Each row is a point. The points of each table are mixes of a few directions, plus a little noise. How many directions does each table use, and how many do they share? Where both have some left over, give the other angles between the two spaces (their principal angles), to ten degrees, smallest first.
In the rows, 128 means zero.

First (5 x 3):
[[ 84 146  64]
 [137 144 125]
 [198 154 184]
 [106 104 121]
 [118  93 145]]
Second (6 x 3):
[[109  89 138]
 [174 124 182]
 [ 93 130  87]
 [116 145 102]
 [167 204 109]
 [113  78 153]]
Directions: first 2, second 2, shared 2

First (6 x 6):
[[158 105  86 146 131 180]
 [106 195 121 101 179  89]
 [123 110 181 160  80 143]
 [117 115  62 138 165 135]
 [ 91 133 153 165 119 127]
 [172 109 166  57  93  91]]
Second (8 x 6):
[[109 159 172 173  75  87]
 [177 106  95 132  96  97]
 [134 113  92  90 150 185]
 [ 72 175 166 140  96 177]
 [180 105  84 126  90 114]
 [105 138 149 131 147 126]
 [147  95  90  87 184 155]
 [ 98 135 175 143 187  80]]
Directions: first 4, second 3, shared 1; angles 50, 60

First (9 x 11):
[[179 125  96 152 102  80 110 135 106 116  61]
 [136 135 159 104 129 155 123 141 139 166 210]
 [151 132 140 118 120 132 118 140 129 152 166]
 [226 133 117 136  84  84  90 157 105 161 127]
 [ 69 127 145 115 156 164 151 114 146 120 155]
 [ 79 123 122 133 148 139 148 110 135  99  98]
 [ 52 121 120 134 160 147 159 101 140  85  88]
 [ 90 128 143 117 146 155 142 121 141 128 156]
 [170 127 109 143 107  95 112 136 113 126  91]]
Second (11 x 11):
[[147 134  94 143 113 103  81 106  99 121 150]
 [ 79 116 138 133 135 148 117 114 130 114 145]
 [249 156  94  96 107 107 185 172 129 169 104]
 [202 135  91 116  91 115 134 147 106 146 134]
 [130 117 173 144 130 110 126 153 148 133  74]
 [ 81 129 144 128 155 142 135 111 141 117 132]
 [ 91 102 169 163 123 115  82 129 132 115 101]
 [ 87 143 154 121 180 136 165 116 163 122 112]
 [ 78 111 146 144 130 138  98 113 125 112 136]
 [ 73 116 132 107 132 182 158 123 134 122 166]
 [191 150  72 112 108 114 128 121 101 139 158]]
Directions: first 2, second 4, shared 1; angles 60

First (8 x 18):
[[148 119 116 121  93 174 118 139 193 120 121 139 149 187 185 154 137 143]
 [105 137 105 134 116 101 144 111 150 109 137 149  77 116  42 113 106 134]
 [154 158 103 110  99 169 168 119 175 182 101 116 119 166 216 167 196 163]
 [112 127 169 135 143 120 129 112  99 133 120 128 166 121 128 137 120 115]
 [146 122 105 119 110 162 116 144 172 124 123 132 134 166 175 135 135 137]
 [ 90 117 130 134 203 100  83 146  60 104 120 133 149  93 102  57  56  83]
 [108 127 148 139 135  97 132 113 102 114 139 135 120 100  64 121 107 118]
 [160 120 149 132 125 101 133 140  73 137 163  91 109  73 111 138 167 129]]
Second (10 x 18):
[[124 132 157 133 136 122 134 118  91 144 125 119 138 119 136 133 143 128]
 [132 128 148 130 136 122 132 125 101 139 129 117 141 113 136 136 140 125]
 [103 129  38 122  94 158 110 137 246  78 118 186  63 206  96  89  76 149]
 [112 134 138 134 130 129 130 115 117 134 119 136 120 143 128 123 134 136]
 [ 74 150 194 148 143 126 143  80  45 168 102 140 118 162 138 118 164 151]
 [192 106 117 113 132 113 124 168 138 120 159  83 174  53 137 159 124  95]
 [135 127 132 127 131 127 129 132 124 130 131 119 136 116 132 133 130 124]
 [197  98  31 102 104 135 106 193 249  72 163 117 135  90 112 137  76  98]
 [ 83 146 169 142 136 129 137  92  79 152 106 145 112 163 132 116 148 148]
 [126 132 159 132 138 120 134 119  88 145 125 117 141 115 137 136 145 126]]
Directions: first 5, second 2, shared 1; angles 50

First (10 x 32):
[[160 160 144  92 106 134 100 129 159 144 159 108  91 110 123 101  77  98
  174 149 191 102 165 166 123  81 204  75 116 134  69 160]
 [125 109  96 157 149 101 161 182 121 115 108 191 139 127 181 191 128 112
   67 102  44 135  81 120  99 156  66 172 114 137 212  61]
 [111  91  80 157 114 101 159 133 138 131  58 146 125 169 122 172 183 138
  110 118 113 112 132 104 137 151  98 159 129 131 186 117]
 [143 159 160 102 139 143 102 109 147 152 169 109 113 124 117 102 104  97
  157 149 179 120 146 153 127 107 193  85 112 120  78 161]
 [134 129 118 114  94 123 117 102 159 147 104  95  96 150  91 110 140 129
  175 146 202  95 178 136 149 102 184  95 128 128  93 178]
 [ 89 100 143 138  97 162 114  54  76  88 107  56 169 136  60  59 189 231
  155 125 147 164 149  78 183 145  79 154 191 118  80 176]
 [ 96  96 118 148 109 136 134  88 100 110  86  95 156 151  89 108 187 192
  132 122 127 145 138  86 165 152  84 159 165 122 129 147]
 [166 143 107 114  98 114 130 210 136  92 143 167  98  71 186 150  40 108
  119 116  92 110 116 161  92  86 117 128 119 160 140  78]
 [145 154 138 131 206 110 145 170 160 182 165 201 117 135 189 194 105  24
   77 130  89 121  83 162  76 150 161 115  64 116 184  82]
 [110 138 174 131 171 160 118 103  85 117 177 118 173 110 127 100 130 149
  111 125  94 175  95 113 131 154  93 142 141 111 110 119]]
Second (10 x 32):
[[ 79 208 104  44  81 139 100 116 129 175 128  64 107  87 165 103  93  90
  118 132 163 186  90 122  87 101 169  84 156 157 146 153]
 [ 93 161 123 123 112  85 130 102 128 182  82  51 113  88 133 155 114 116
   99 136 161 146 105 113 120 140  92  71 155 138 120 124]
 [127 140 187 132 131 155 134 135  95  89 177 142 121 210 124  63  86 186
  154 134 135 124 159 111 117 157 193 125  95 124 132 162]
 [148 175 104  78  78 171 128 133 132 123 139 114 118 134 109  75 124 106
  151 130 129 171 117 123  94  93 151 109 120 160 144 175]
 [194  58 103 199 130 130 155 137 146  90  92 177 149 142  61 155 207 134
  140 126  95  88 158 133 170 117  47 161 113 114  96 118]
 [125  64  87 158  93 158 133 132 114  67  94 174 151 187  94 118 204 192
  143 116 111 111 162 105 165 130 104 199 138 122 136 139]
 [118 141 168 160 206  24 173 116 128 194 110  74 126  72 159 187  66 102
   84 122  97 134  78 121 111 186  83  90 131 122 198  77]
 [133 104 116 115 199 100 100 145 164 161 154 172 146  37 190 202 118  50
  104 118 102 105  97 183 135 110 125 160 141 108 136  59]
 [119  94 153 179 141 109 131 116 115 118 115 127 129 156 111 145 139 170
  121 135 147  90 160 118 158 158 108 125 128 106  84 119]
 [144 135 131  87 107 207  91 148 128  81 196 187 128 164 134  76 125 131
  166 133 140 125 157 151 125  89 207 157 106 127  94 157]]
Directions: first 4, second 6, shared 1; angles 30, 70, 80

First (10 x 32):
[[149 133  92 135  98 120 116 105  99 122 106  88 136  96 108  81 185 130
  155  78 165 148  72 146 152 144 145 125 192  78 209 191]
 [ 49  68 159 168 165 113 132 116 203 179 114 167  68  95 173 167 140 189
  118 149  77 124 161 131 105 181 102 154 133 208  39  89]
 [ 52  69 158 153 155 109 134 103 180 185 125 153  98  90 160 158 173 177
  148 132 104 132 118 134  92 174 127 160 150 194  58 139]
 [182 225 126  66 109 194 121 226 106 139 164 123 227 215 123 149  66  79
   83 110 187 129 171 115 142  57 109  25  28  66 140  89]
 [113 103 150 134 146 111 142 109 132 115 136 148 108 129 130 144 109 125
  135 168  93 113 137 118 104 126 136 169 116 168  87 118]
 [ 88 102 140 142 139 122 127 120 157 161 124 138 114 108 145 141 152 156
  132 123 120 133 125 133 114 153 123 133 141 154  97 133]
 [129 110 105 153 122 111 121 102 130 113 102 116  89  95 128 101 147 145
  133 117 118 134 117 137 150 157 124 147 172 122 161 138]
 [144 160 151  72 116 145 143 145  78 139 178 123 223 169 102 144 136  82
  156 129 174 129  87 112  86  65 166 114  88 108 124 183]
 [161 131 107 134 113 115 126 107 100  87 117 110 116 119 108  97 129 112
  138 127 128 128 108 130 146 125 141 147 156 104 178 147]
 [213 177  90 126 110 139 122 150  96  39 111 116 101 165 105  97  42  88
   80 150 111 112 186 121 189 100 104 108  99  78 190  59]]
Second (11 x 32):
[[145 105 146 138 141  94 109 132 111  78 111 134 124 134 113 111 115  94
  126 148  91 106 147 131 126 100 119 140 120 144 114 115]
 [128 209  81 106 119 188 128 192  98 130 134 123 180 153  92 143 177 138
   90  87 156 123  56 144 144 144 132 104 125  86 140 116]
 [146  64 107 196 142  74  94 163 126  50  97 138  62 116 135  94 140 107
  121 135  72 131 192 142 169 162 103 122 154 147 108  49]
 [144  64 232 110 156  46 116  48 108  77 113 134 136 133 112 104  55  59
  166 209  61  71 160 109  63  17 132 195  92 190  90 187]
 [ 90 171 121  97 129 171 158 122 116 172 153 133 172 128 103 163 179 156
  132 114 152 121  31 129  94 141 159 161 135 128 115 177]
 [112 151  43 167 120 167 128 199 133 132 130 132 104 118 130 138 206 169
  101  76 147 162 102 149 177 226 125  97 169 100 134  64]
 [ 92  40 144 168 138  83 145  66 167 152 133 143  56  81 170 132 135 158
  175 152 106 152 159 118 111 175 140 172 168 181 101 135]
 [158 142 116 130 116 134 112 155 133 119 119 118 124 142 138 113  99 118
  110 116 142 137 175 129 162 123 107  82 115  99 156  97]
 [133 160 123 101 102 168 144 117 159 196 143 111 138 130 164 140  94 157
  127 106 187 158 153 116 141 130 125  83 115  93 173 145]
 [ 98  81 161 132 140 100 146  70 143 151 136 139 106 103 142 138 127 141
  164 156 112 130 121 118  92 130 147 176 142 167 104 167]
 [166 219 135  63 105 183 126 149 113 154 137 105 206 173 112 133  81 109
   97 108 180 114 118 121 129  63 119  77  77  70 176 155]]
Directions: first 4, second 4, shared 1; angles 30, 40, 80
